Each row is a point. Before rounding, the points of a table are all equally far from one centre. They may lie mostly on one side of it. Where is the centre, to within rounding?

Points:
[[-0.34  0.35]
 [-0.25  0.47]
 [-0.36  0.25]
 [-0.21  0.49]
 [ 0.17  0.42]
 [-0.35  0.32]
 [-0.18  0.50]]
Centre: [-0.06  0.23]

Points (15 x 8):
[[-0.03 -0.01  0.11 -0.17 -0.57  0.08  0.42 -0.36]
 [-0.22 -0.05 -0.15 -0.17 -0.23 -0.36 -0.09 -0.96]
 [-0.09 -0.43 -0.06 -0.37 -0.32 -0.36 -0.10 -0.61]
 [ 0.34 -0.07 -0.25 -0.19  0.01  0.00  0.23 -0.23]
 [-0.24 -0.22 -0.34 -0.24 -0.32 -0.57  0.41 -0.39]
 [-0.05 -0.12 -0.10  0.20 -0.57 -0.59  0.51 -0.57]
 [-0.04 -0.38 -0.01 -0.22 -0.54 -0.64  0.13 -0.07]
 [-0.23 -0.54 -0.05 -0.21 -0.42  0.02 -0.21 -0.61]
 [-0.09 -0.49  0.17 -0.09 -0.34  0.08  0.06 -0.69]
 [ 0.21 -0.25  0.30  0.12 -0.02 -0.14 -0.24 -0.74]
 [-0.30 -0.49 -0.50  0.03 -0.34 -0.10  0.10 -0.73]
 [-0.03  0.22  0.06 -0.25 -0.53 -0.67  0.13 -0.30]
 [ 0.16 -0.40 -0.11  0.03 -0.63 -0.19  0.13 -0.70]
 [ 0.08 -0.25  0.10 -0.20 -0.35  0.17  0.32 -0.09]
 [-0.28 -0.71 -0.18 -0.04 -0.40 -0.01  0.10 -0.51]]
Centre: [-0.20 -0.05 -0.09  0.26 -0.23 -0.22 -0.06 -0.25]
